Each row is a point. Each copy is the shape, with its points in the same order, stretched, turned, moved and blurred by noise. Say if it was mirrored as well.

Shape (5 x 2):
[[ 21 -12]
 [ 33 -65]
 [  9  15]
 [-25  32]
 [-17  12]]
Copy 1 (5 x 2):
[[ 25 -11]
 [ 61 -55]
 [ -3   6]
 [-41   4]
 [-24 -10]]
Copy 1 is: only turned
Copy 2 (5 x 2):
[[ 13  -7]
 [  3 -65]
 [  7  22]
 [-16  51]
 [-17  34]]
Copy 2 is: only turned
Copy 3 (5 x 2):
[[ 18 -15]
 [ 70   4]
 [-11 -20]
 [-37   3]
 [-22  -1]]
Copy 3 is: mirrored
Copy 4 (5 x 2):
[[-20   9]
 [-57 -29]
 [ -2  18]
 [ 34  17]
 [ 26   1]]
Copy 4 is: mirrored

Shape (7 x 3):
[[ 10   9 -67]
 [-56   1  24]
 [ -2 -19  18]
 [  7  10   5]
 [-42  11  25]
 [-10 -18  25]
 [-30  10  22]]
Copy 1 (7 x 3):
[[-17   8 -59]
 [-52   0  46]
 [ -5 -29  26]
 [  2   2   9]
 [-36   8  44]
 [-13 -26  33]
 [-29   3  37]]
Copy 1 is: only turned
Copy 2 (7 x 3):
[[  4 -11 -78]
 [-49 -14  20]
 [  3 -19  15]
 [  8   0  -3]
 [-37  -5  21]
 [  0 -23  21]
 [-27  -4  15]]
Copy 2 is: only turned
Copy 3 (7 x 3):
[[ 27   3 -70]
 [-70  45  -8]
 [-25   3  13]
 [ -2  26   0]
 [-55  49  -4]
 [-39  10  13]
 [-41  42  -3]]
Copy 3 is: only turned

Shape (12 x 6):
[[  4  -7 -26  30   0  34]
 [ 24 -45  -1  52  -3  44]
 [ 15  -8   5  57 -27  57]
 [ -8   2 -14 -19  44 -17]
 [-31   7 -40 -24  17  18]
 [-35 -28 -30   6  -4  -2]
 [-27  -6 -41 -38 -12 -34]
 [-20  -3 -27 -53  16  20]
 [ 39 -38  11  29 -36  40]
 [-45  16  -1 -31  12 -30]
 [ -4 -17 -28  24 -12 -32]
 [  5  58 -68 -32  30  50]]
Copy 1 (12 x 6):
[[-18  -4 -20  29   2 -11]
 [  6 -29  19  55  -6   5]
 [ -9  15  11  64 -24  10]
 [ -7   0 -18 -34  40 -10]
 [-40  -7 -37 -13  24   0]
 [ -8 -15 -47  -1   2  10]
 [-11 -11 -58 -49   0  -4]
 [-51 -10 -24 -34  21  13]
 [  8 -17  31  30 -35  22]
 [ -5  19 -41 -48  32  19]
 [ 30 -15 -41  -4   1 -21]
 [-89  35 -25  -2  15 -31]]
Copy 1 is: mirrored
Copy 2 (12 x 6):
[[ 30   0 -21  31   4  24]
 [ 48 -14  23  53   1  40]
 [ 37  15   9  49 -23  50]
 [ -5 -16 -15  -8  56 -11]
 [-12 -18 -48  -6  23  15]
 [  2 -41 -23  12  -4  -3]
 [  2 -33 -40 -32   3 -28]
 [ -7 -30 -34 -36  34  26]
 [ 63  -3  27  18 -17  39]
 [-39 -17 -14 -29  19 -24]
 [ 25 -19 -10  15  -3 -32]
 [  9  31 -89 -19  42  38]]
Copy 2 is: only turned

Shape (13 x 9):
[[-41  11 -54 -32  34 -42  -2  14 -18]
 [ 21   2 -15  -2 -16  34  -9 -17 -44]
 [-47 -22  26 -28  27 -34  27   9  44]
 [ 16 -39  28  38  -9 -36  24 -21 -24]
 [-22 -28 -57  53  -8  42  28 -13  24]
 [-11  23  33  52  52   7 -21  29 -34]
 [-23  30 -18  14   5  16 -50  16 -27]
 [-41  23 -31  28  -6  35  30  29  -5]
 [ -9 -26  15  53  12 -17 -25  63  -5]
 [ 44  15  30 -31  38 -27  11  -9   6]
 [-34 -47 -40   9   5  22  17  -1 -19]
 [ 35  11   5  -5  21 -37 -11  -4  20]
 [  7 -12  18 -19  28 -31 -25  43 -30]]
Copy 1 (13 x 9):
[[ -1  15 -38 -38  38 -42   3  20 -54]
 [-20 -20  10   8 -29  52  -9  10 -63]
 [ 42   4 -37 -19  15 -27  30 -23  33]
 [ 13 -36  23  49 -27 -20  47 -18 -27]
 [-89 -35 -50  23 -13   5  22  -8   0]
 [ 26   3 -54  73  -8  -1  -2  56 -33]
 [ -7  -4 -29  15 -25   3 -48  53 -39]
 [-46  -5 -62  -8 -27   5  26  52 -15]
 [ 15 -51 -23  53   6 -23  -1  60  10]
 [ 41  41  31  23  24  26  23  -4 -18]
 [-28 -54 -45  -7   7   8  15  -7 -36]
 [ 11  31  30  33  16  -7   3   1  -5]
 [ 52 -15   7   6  31  -2  -2  40 -29]]
Copy 1 is: mirrored
Copy 2 (13 x 9):
[[-43  -2 -47 -51  40 -49  25  15   7]
 [ 19   3 -32   3  -2  19 -24   3 -46]
 [-36 -28  49 -43  -1 -31  27  -9  48]
 [ 19 -30  23  25 -30 -50  16  -7 -25]
 [-32 -52 -25  60  30  30  44  -3 -10]
 [ 12  23  16  37  26 -31 -29  61   6]
 [-15  27 -44  14  19  -6 -41  19  -2]
 [-49   8 -12  21  16  22  25  36  -9]
 [ -9 -26  -8  42 -28 -36 -17  55  30]
 [ 53  12  19 -50  -1 -22  22   2  17]
 [-37 -59 -16   6  17   0   8  15 -20]
 [ 35   5 -14 -17  -1 -26  20  -9  27]
 [ 12  -8 -11 -36 -24 -44 -26  43  16]]
Copy 2 is: only turned
Copy 3 (13 x 9):
[[ -3  49 -28   9  37 -55  -1  -4 -10]
 [ 43  -4  -4 -30 -15  28  15  -3 -32]
 [-18 -12  -3  22  30 -44   2 -23  73]
 [ 51 -50  -3  49 -17 -14  16 -16   0]
 [ -2  -5 -82   4 -39  33  34 -20  13]
 [ -5   6  19  64  27  44 -15  26  -7]
 [-19  37   9   2  -8  24 -11   1 -32]
 [-22  24 -30   8 -10  22  54  20   5]
 [-10   2   4  64 -36   1 -32  41  16]
 [ 70  12  23  19  40  -4  -8 -23  41]
 [ -4 -22 -58 -14 -11  -7   9   8  -7]
 [ 53  26  10  31   7  -7 -16 -31  32]
 [ 23  11  26  22  14 -29 -40  31   8]]
Copy 3 is: only turned
Copy 4 (13 x 9):
[[-61 -28 -50 -30 -12 -38   8  -1 -33]
 [ 18   0  -7   3 -26  28  11 -22 -10]
 [-56   6  -7 -43  47 -63  14   7  38]
 [ 11  -9  26  44   6 -40  26 -35   6]
 [-47  16 -39  57  15  30 -17 -10  43]
 [  4  -2  37  23  22   7 -49  23 -45]
 [ -5   0 -11  -4 -28  18 -53  11 -26]
 [-40  33 -24  17   9  16 -10  40   5]
 [ 19 -31  -9  38  11 -29 -47  29   6]
 [-25 -31  50 -36  12 -18  44 -19   0]
 [-28   9 -58  22  24  16  -2 -22   5]
 [-27 -40  36 -17 -20 -21   6 -18  10]
 [ 19 -44   4 -18  12 -29  -1  21 -23]]
Copy 4 is: mirrored
